Each point is reached from the start by the listed moves, each made once or not at all, plus a little noise. Say if it took an odd or an even number of moves. Then give how often each move was made.
In the rows, zero is written as 128.

Moves:
(1): [186 155 122]
(2): [ 97 163  94]
(3): [131 176 186]
Start: [113  94 126]
Points:
[117 142 184] => odd (0, 0, 1)
[174 169 179] => even (1, 0, 1)

Moves:
(1): [167 132 129 109 120 115 128 131 123 146 163 143 129]
(2): [116 201 135 119 140 127 131 117 123 151 108 137 101]
(3): [131 110 190 130 153 166 144 131  91 115 111 120 140]
(4): [126 135 127 154 139 119 144 131 108 113 135 138 119]
(5): [131 123 105 120 189  99 128 113 119 119 126 136 153]
(6): [148 123 103 130 156 185 140 106 123 150 149 121 140]
(7): [152 111 128 121 129 138 189 110 130 140 104 149 128]
(8): [123 133 132 122 139 143 138 188 132 147 145  92 128]
(9): [148 130 145 156 140 115 128 129 177 122 118 123 140]
(10): [106 117 128 135 134 111 110  94 122 194 138 109 124]
(11): [117 135 132 117 134 122 145 126 149 121 158 139 126]
Start: [156 134 143 134 130 113 146 110 159 149 127 122 134]
Points:
[199 107 200 146 226  78 138  69 150 204 147 111 183] => odd (1, 0, 1, 0, 1, 0, 0, 0, 1, 1, 0)
[171 184 214 146 181 158 249  89  94 161  70 147 116] => even (0, 1, 1, 1, 0, 0, 1, 0, 0, 0, 0)
[173 120 229 149 176 129 176 110 193 132 122 124 158] => odd (0, 0, 1, 0, 0, 0, 0, 0, 1, 0, 1)
